Rows are points. The points of each table are mixes of a few directions, plus a little noise. How many directions does each table use, and how many do they share? Where both have some left over, give the other angles between the two spaces (their principal angles), to ten degrees, smallest first.

First:
33, 45
-5, -7
-36, -48
8, 10
Second (6 x 2):
-1, -2
-6, -9
51, 68
4, 5
-22, -30
-24, -32
Directions: first 1, second 1, shared 1

First (8 x 4):
3, 2, -24, 8
2, 2, -18, 6
-7, -6, 64, -23
8, 8, -76, 28
-11, -10, 97, -35
5, 4, -43, 15
4, 3, -31, 12
-4, -4, 31, -11
Second (8 x 4):
22, 40, -21, -77
-2, -27, -10, -19
17, 11, 10, 20
12, -7, 10, 24
-20, 30, 10, 24
-33, -97, -16, -7
-19, 37, 8, 16
24, 13, 11, 18
Directions: first 1, second 3, shared 0; angles 90

First (8 x 9):
-13, -27, 5, -2, 0, -6, -43, 16, 20
27, 8, 2, -2, 19, -21, -11, 8, -44
-36, -6, -6, 53, -20, -33, 84, -48, -38
-13, -45, -7, 12, 10, -11, -32, 7, -3
21, 96, 34, -21, -24, -13, 39, -2, -4
23, -3, -36, -39, 14, 99, 12, -1, 58
-12, -15, 9, -8, -5, -2, -42, 18, 29
3, -9, -1, 6, 7, -13, -6, 1, -18
Second:
23, 16, -31, -13, 11, 17, 17, -19, 22
-6, 7, -11, 45, -5, -7, -5, 20, 16
3, 23, 99, 25, -25, -18, -17, -7, -34
-53, -60, 14, -29, -8, 2, -13, 35, -40
-46, 21, -4, -7, -32, -55, 15, 4, 21
51, 2, 11, -18, 31, -74, -55, -41, -24
-20, 6, -22, -12, -12, 34, 37, 6, 21
41, -2, -20, 28, 26, 25, -13, -1, 6
-6, 24, 2, -52, -15, 19, 43, -28, 13
14, -38, -39, 32, 28, 58, -10, 32, -1
Directions: first 4, second 5, shared 2; angles 50, 90

First (11 x 14):
-23, 34, -11, -9, 10, -7, -5, -34, 8, 7, 24, -18, 28, 21
-4, 94, -8, 8, 15, -20, -13, 17, 15, 73, 1, -53, 0, 28
35, 82, 27, 16, -9, -23, 1, 87, 17, 50, -7, -37, -36, -11
-3, -83, -25, 7, 11, 24, -4, -31, -23, 0, -41, 29, -10, 2
-23, -89, -12, -17, -2, 22, 6, -66, -15, -69, 11, 46, 28, -5
36, -1, 12, 20, -5, 0, 1, 65, -4, 33, -40, -2, -46, -18
9, 4, 16, -3, -12, -4, 7, 19, 5, -21, 12, 6, -3, -14
-16, -37, 0, -15, -7, 7, 7, -38, -3, -54, 25, 24, 26, -5
29, -6, -4, 24, 5, 4, -5, 49, -9, 53, -53, -7, -44, -5
-12, -40, -12, -5, 4, 11, 0, -33, -9, -19, -2, 17, 11, 3
-26, 39, 14, -26, -10, -14, 7, -33, 18, -52, 68, -5, 47, 3
Second, 10 rows:
31, -25, -4, 39, 25, 4, 47, 17, 2, -6, -1, -58, 78, 34
22, 31, 27, 21, 17, 7, 3, 7, -33, 14, -19, 49, -19, -37
-10, 40, -9, -11, 24, 19, -3, -37, 14, -15, -14, 18, -31, -16
53, -55, 21, 27, -70, -19, 9, 92, -16, -38, -18, -17, -25, 95
-1, 19, -25, 9, 1, -8, -8, -17, 24, -25, -14, 6, -44, -21
-43, 8, 5, -50, -19, 3, -33, -18, -4, 16, 16, 28, -28, -11
6, -3, 14, -43, -2, 15, -49, -26, 38, 14, 22, 17, -47, -1
5, -10, -25, 20, 13, 1, 32, -2, 18, -25, -6, -50, 39, 30
-48, 36, 14, -29, 17, 13, 0, -26, -41, 32, 3, 41, 16, -42
-15, -41, -18, 16, -6, -36, 2, 10, -3, 33, 30, -35, 61, -32
Directions: first 3, second 6, shared 0; angles 30, 80, 90

First:
-3, 58, 95, 72, 48, 7, 12, 21, -74, 84, 3, 74, 44, 4, -36, 31, 28, -24, -13, 15
20, -9, -33, -24, -62, 3, -19, 15, 34, -20, -5, -54, -32, -6, 18, -38, -13, 26, -3, -16
-17, -30, -32, -25, 26, -8, 9, -28, 17, -37, 3, 1, 1, 3, 7, 15, -6, -9, 11, 5
-10, -11, -8, -6, 20, -3, 7, -13, 2, -12, 2, 9, 5, 2, 0, 12, 0, -8, 5, 5
8, 60, 87, 67, 18, 10, 3, 33, -63, 83, 1, 52, 31, 1, -30, 12, 23, -11, -16, 8
-19, -57, -71, -55, 16, -12, 8, -42, 46, -74, 3, -23, -14, 2, 21, 9, -16, -3, 18, 1
4, -23, -39, -30, -26, -2, -7, -6, 32, -34, -2, -34, -20, -2, 16, -16, -12, 12, 5, -8
17, 11, 1, 2, -40, 5, -13, 20, 7, 9, -4, -25, -15, -4, 4, -25, -3, 16, -6, -10
Second, 9 rows:
-4, -17, -43, 6, -65, -11, 51, -11, -107, 27, -29, 0, -50, -4, -32, 15, -3, -13, -13, 30
6, 2, -19, 3, -9, 0, 2, 11, -2, 4, -3, 17, -11, 14, -2, 10, -1, 1, -18, 14
-15, 5, -21, 17, 26, 45, -41, 11, 55, -27, -38, 61, 24, 24, -15, -55, -11, -6, -25, -22
-5, -4, -18, 38, -28, 51, 7, 4, 8, -42, -30, 25, 15, -4, 0, 1, 12, -16, -34, 27
-31, -24, 96, -48, 8, -16, -22, -41, -26, 5, 28, -82, 26, 2, 28, -12, 28, -3, 18, -13
50, 27, -4, -45, 15, -94, 40, 43, -33, 29, 42, -20, -58, 21, 38, 70, 13, 35, 49, 10
10, 24, 3, 17, 55, 16, -22, 13, 84, -25, 5, 19, 33, -24, 4, -25, -14, 10, 34, -41
4, 2, -21, 20, 9, 14, -24, 1, 52, 16, 19, 19, 15, -1, -13, 4, -21, -1, -31, 5
-16, -14, 26, -6, -10, -4, 9, -30, -33, 13, 5, -40, 6, -28, -11, -9, -1, -7, 19, -11
Directions: first 2, second 6, shared 0; angles 80, 90

First (8 x 32):
-14, 3, -2, 3, -5, 4, -6, -4, -9, 0, -2, 21, -1, -3, -8, 5, -4, 5, 12, 13, -21, -1, -15, 14, -2, -10, 29, -15, -19, -12, -1, -9
60, -14, 8, -12, 20, -14, 28, 18, 38, -1, 8, -86, 5, 11, 36, -19, 20, -18, -52, -53, 86, 5, 62, -59, 9, 39, -120, 62, 80, 50, 2, 38
-32, 8, -4, 7, -11, 7, -15, -9, -20, 0, -4, 47, -3, -6, -19, 10, -11, 9, 28, 29, -46, -3, -33, 31, -5, -21, 64, -33, -43, -27, -1, -20
-35, 9, -5, 7, -12, 8, -16, -11, -22, 0, -4, 50, -3, -6, -21, 10, -11, 10, 30, 32, -50, -3, -37, 34, -6, -23, 71, -36, -47, -29, -2, -22
-38, 9, -5, 8, -13, 9, -17, -12, -24, 0, -4, 55, -4, -7, -23, 11, -13, 12, 34, 35, -55, -3, -40, 38, -6, -25, 78, -40, -51, -32, -2, -24
8, -1, 1, -2, 3, -2, 4, 2, 5, 0, 1, -12, 1, 1, 5, -2, 3, -2, -7, -8, 12, 1, 9, -8, 1, 6, -17, 9, 11, 7, 1, 5
21, -4, 2, -4, 7, -5, 9, 6, 13, -1, 2, -30, 2, 3, 12, -6, 7, -6, -18, -18, 29, 2, 21, -20, 3, 13, -41, 21, 27, 17, 1, 13
31, -8, 4, -7, 11, -7, 14, 10, 20, 0, 3, -45, 3, 6, 19, -9, 10, -9, -28, -29, 45, 3, 32, -30, 5, 20, -63, 32, 41, 26, 2, 20
Second, 11 rows:
-29, 7, -4, 6, -10, 7, -13, -9, -18, 0, -3, 42, -3, -5, -17, 8, -10, 9, 25, 26, -42, -2, -30, 28, -4, -19, 58, -30, -39, -24, -1, -19
13, -3, 2, -3, 4, -3, 6, 4, 8, 0, 2, -18, 1, 2, 8, -4, 4, -4, -11, -12, 18, 1, 13, -13, 2, 8, -26, 13, 17, 11, 1, 8
-48, 11, -6, 10, -16, 11, -22, -14, -30, 0, -5, 68, -5, -9, -29, 15, -16, 14, 41, 43, -69, -4, -49, 46, -7, -30, 95, -49, -63, -40, -2, -30
-15, 4, -2, 3, -5, 3, -7, -4, -9, 0, -2, 22, -1, -3, -9, 5, -5, 4, 13, 14, -22, -1, -16, 15, -2, -10, 30, -16, -20, -13, -1, -10
60, -14, 8, -13, 21, -14, 27, 18, 38, -1, 7, -86, 6, 11, 36, -19, 20, -18, -52, -54, 86, 5, 62, -58, 9, 38, -121, 62, 80, 50, 2, 38
-6, 2, -1, 1, -2, 2, -3, -1, -4, 0, 0, 8, -1, -1, -3, 1, -2, 2, 5, 5, -8, 0, -6, 6, -1, -4, 11, -6, -8, -5, 0, -4
-9, 2, -1, 2, -3, 2, -4, -3, -6, 0, -1, 13, -1, -2, -5, 2, -3, 3, 8, 8, -12, 0, -9, 8, -1, -6, 17, -9, -12, -7, -1, -5
-5, 1, -1, 1, -2, 1, -2, -2, -3, 0, 0, 7, 0, -1, -3, 1, -2, 1, 4, 4, -7, 0, -5, 5, -1, -3, 9, -5, -6, -4, 0, -3
-43, 10, -6, 10, -15, 10, -20, -13, -27, 0, -5, 63, -4, -8, -26, 13, -14, 13, 38, 39, -62, -4, -45, 42, -6, -28, 87, -45, -57, -36, -2, -28
40, -10, 5, -8, 14, -9, 19, 12, 25, 0, 4, -57, 4, 7, 24, -13, 13, -12, -35, -36, 57, 3, 41, -39, 6, 25, -80, 41, 53, 33, 2, 25
42, -9, 5, -9, 14, -10, 19, 12, 26, 0, 5, -59, 4, 7, 25, -13, 13, -12, -36, -37, 60, 4, 43, -40, 7, 26, -83, 43, 55, 35, 2, 26
Directions: first 1, second 1, shared 1

First (11 x 32):
-29, 0, 29, 49, 61, 26, 21, 42, 58, 6, -9, -33, -51, -55, 8, -1, 18, 38, 7, -32, 41, 7, -27, 53, 6, -3, 34, 11, 5, -27, 69, 40
-16, 26, 51, 20, 34, -30, -4, -16, 30, 11, -1, 4, -27, -34, -47, -41, -16, 9, 20, -28, 2, -15, -23, 29, -11, 3, -17, -9, -14, -46, 8, 27
-22, 18, 61, 22, 49, -34, 1, -20, 45, 11, -6, 6, -32, -41, -47, -46, -22, 18, 26, -28, 7, -9, -29, 35, -10, 3, -25, -12, -8, -60, 7, 27
22, -20, -29, -47, -44, -19, -10, -35, -41, -8, 2, 30, 45, 50, 9, 8, -18, -25, -6, 37, -29, 6, 22, -47, 0, 2, -34, -11, 7, 21, -64, -44
13, -32, -21, -41, -23, -15, -1, -30, -21, -8, -4, 26, 35, 40, 17, 8, -19, -11, -2, 37, -18, 16, 14, -36, 4, 1, -34, -11, 16, 9, -56, -42
2, 52, 14, 27, -11, -1, -16, 12, -11, 9, 13, -14, -16, -20, -38, -17, 13, -13, 0, -33, -6, -32, -3, 15, -11, 1, 23, 6, -30, 3, 32, 35
-1, 1, 15, -9, 4, -23, -4, -23, 2, 2, -1, 15, 4, 2, -18, -18, -17, -3, 9, 2, -9, -2, -4, -3, -5, 2, -24, -10, -2, -18, -22, -5
35, 5, -62, -34, -79, 14, -19, -1, -73, -9, 15, 8, 49, 57, 21, 33, 14, -41, -26, 28, -31, -8, 38, -53, 0, -1, 11, 7, -8, 66, -31, -31
17, -39, -65, -24, -37, 42, 9, 24, -33, -14, 0, -8, 31, 41, 66, 55, 22, -7, -26, 36, 2, 23, 27, -33, 16, -4, 24, 13, 21, 57, -7, -34
-18, 62, 52, 54, 32, -7, -9, 17, 29, 17, 8, -23, -49, -58, -58, -38, 10, 8, 14, -58, 11, -34, -25, 50, -14, 2, 24, 5, -33, -34, 59, 62
-4, -74, -46, -15, 14, 46, 33, 31, 15, -16, -16, -12, 10, 19, 88, 56, 15, 26, -16, 39, 29, 49, 9, -10, 25, -6, 17, 11, 45, 28, 4, -35
Second (11 x 32):
-9, -1, 1, 16, -23, -20, -20, -19, -25, 21, -38, 10, 18, -32, -29, -31, 13, -57, 10, 31, 37, -11, 8, -12, 12, 31, -24, -8, -37, 56, 33, 42
-43, -5, -35, 54, 46, -2, -3, -19, 7, 19, 14, 25, 47, -1, 93, -30, -10, 7, 26, -41, 1, 25, -62, 36, 9, -10, 18, -24, -14, 12, -12, 18
13, 21, -3, 17, 16, 32, 10, 5, 15, -4, 20, 8, -20, -16, 3, -8, -36, 16, 4, -12, -39, 6, -41, 5, -21, -43, 17, 11, 19, -49, 7, 34
12, -18, -41, -15, 5, -15, -50, 62, 30, -8, -1, -47, -8, 26, 64, 31, 14, 58, 44, -43, 8, 8, 55, 32, 10, -12, 26, 26, 40, 69, -22, -39
-28, -23, -16, -22, 33, 2, 26, -10, 20, -18, 13, 9, 10, 34, 44, 33, 6, 39, -24, -24, 2, 19, 8, 15, 4, 17, 14, -19, 14, -28, -43, -75
7, -10, 5, -12, -21, -49, -26, 21, 2, 11, 14, -40, 5, 27, 20, 6, 43, 18, 28, -19, 12, -11, 27, 12, 0, 12, 4, 8, -8, 70, -21, -31
-15, 12, 11, 22, 8, -5, 24, -38, -1, 13, 16, 24, 7, -18, -6, -29, -6, -19, -5, 1, -13, 1, -55, 0, -22, 0, 2, -17, -27, -20, 1, 23
8, 7, 52, -21, 6, 12, 59, -17, -10, -17, 56, 5, -7, 47, -18, 26, 3, 26, -48, -1, -40, -2, -29, -16, -8, -16, -2, -10, 6, -103, -35, -47
3, 6, 56, 0, -8, 20, 45, -29, -48, -6, 16, 24, 18, 26, -46, 5, 1, -31, -52, 35, -8, -9, -19, -34, 26, 2, -33, -17, -16, -87, 4, 0
4, -12, -10, -5, -24, 10, -34, 15, -32, -1, -67, 3, 12, -18, -35, 2, 2, -48, -1, 43, 51, -8, 64, -21, 46, 28, -33, 6, -3, 43, 43, 28
47, 23, -20, -35, -37, 15, -31, 29, 41, -10, -44, -21, -83, -76, -91, -3, -30, -9, 17, 30, -11, -19, 44, -17, -57, -9, 12, 45, 26, 38, 45, 48
Directions: first 3, second 6, shared 0; angles 40, 60, 60

First (8 x 32):
-4, -7, -11, -10, 55, -11, 33, -14, -35, -8, 33, 8, -24, 0, -30, -19, 35, -8, 6, -16, 38, 12, 39, -18, -13, 5, -1, 30, 15, 34, 10, 7
-7, 8, -22, -51, 65, 41, 59, 35, -9, 58, -22, -68, 4, -26, 51, -77, -7, 20, 73, -46, -12, 3, 43, -2, 9, 4, 34, -21, -15, 4, 73, 34
-5, -32, 15, 45, -35, 10, -37, 2, 59, 11, -5, 1, 55, -3, 0, 30, -32, 6, -24, 36, -37, -21, -40, 25, 26, 6, -44, -11, 8, -62, -9, -15
9, -6, 12, -25, -20, 9, 10, 5, 7, -27, 4, -13, -23, -8, -34, -18, 18, 7, -26, -27, 84, 19, 5, 30, 24, -4, -13, 34, 0, 19, 16, -11
22, 2, -16, -12, -73, -31, -8, 16, -39, -15, 13, 25, -5, 1, -4, -1, -33, -13, -31, -26, 40, -50, -19, 9, -21, 13, 3, -26, -19, -13, -24, -26
6, 51, 4, -24, -33, 14, -17, 15, 2, 8, -55, -16, -16, 6, 59, 7, -18, 8, 29, 0, -52, 15, -19, -7, -7, -19, 54, -38, -30, 13, -7, 14
-21, 1, -11, 55, 79, -36, -11, -48, -30, 3, 34, 56, 4, 27, -6, 50, 28, -25, 17, 58, -94, 4, 18, -67, -49, 1, 4, 2, 30, 16, -47, 17
2, -17, 28, 21, -39, 6, -30, -11, 45, -31, 0, 7, 6, 3, -36, 29, 8, 5, -45, 20, 33, 18, -28, 30, 31, -7, -37, 30, 11, -11, -13, -19
Second:
-10, 89, 22, -99, -90, 38, -37, 36, 27, -1, -81, -64, -67, -15, 79, -35, 13, 33, 10, -31, 11, 53, 5, 14, -16, -31, 69, -4, -49, 51, -3, 25
22, -35, -15, 41, 76, -12, 52, -16, -36, -5, 26, 27, 21, 13, -41, 10, -5, -18, 22, -2, 4, -12, -2, -7, 27, 7, -8, -6, 19, -4, 26, -8
-21, -42, -2, 44, -14, -23, -35, -14, 23, 8, 46, 27, 40, -3, -23, 22, -7, -9, -41, 35, -18, -38, -3, -4, -21, 22, -59, 12, 24, -46, -33, -14
15, -22, -10, 25, 50, -7, 36, -10, -24, -3, 16, 17, 12, 9, -26, 6, -3, -11, 16, -3, 3, -6, -1, -4, 18, 3, -3, -4, 12, -1, 18, -5
-40, -5, 13, 1, -84, -10, -82, 3, 55, 12, 17, -1, 17, -16, 17, 10, -2, 9, -59, 34, -20, -24, -1, 3, -45, 14, -47, 16, 4, -38, -55, -5
13, 58, 8, -62, -17, 29, 15, 21, -9, -7, -58, -39, -50, -2, 41, -27, 9, 16, 34, -36, 16, 45, 4, 8, 11, -26, 65, -10, -33, 50, 24, 18
-29, 3, 10, -6, -65, -4, -60, 4, 40, 8, 7, -5, 7, -12, 17, 5, 0, 8, -40, 22, -13, -13, 0, 3, -32, 8, -28, 11, 0, -23, -38, -2
28, -30, -16, 36, 86, -8, 65, -15, -44, -7, 19, 24, 14, 16, -40, 6, -4, -18, 33, -10, 8, -5, -1, -7, 34, 2, 4, -9, 16, 5, 35, -6
21, -16, -10, 19, 58, -3, 46, -9, -31, -5, 8, 13, 6, 10, -24, 2, -2, -11, 26, -10, 7, 0, -1, -4, 24, -1, 8, -7, 8, 8, 27, -3
Directions: first 5, second 2, shared 1; angles 50
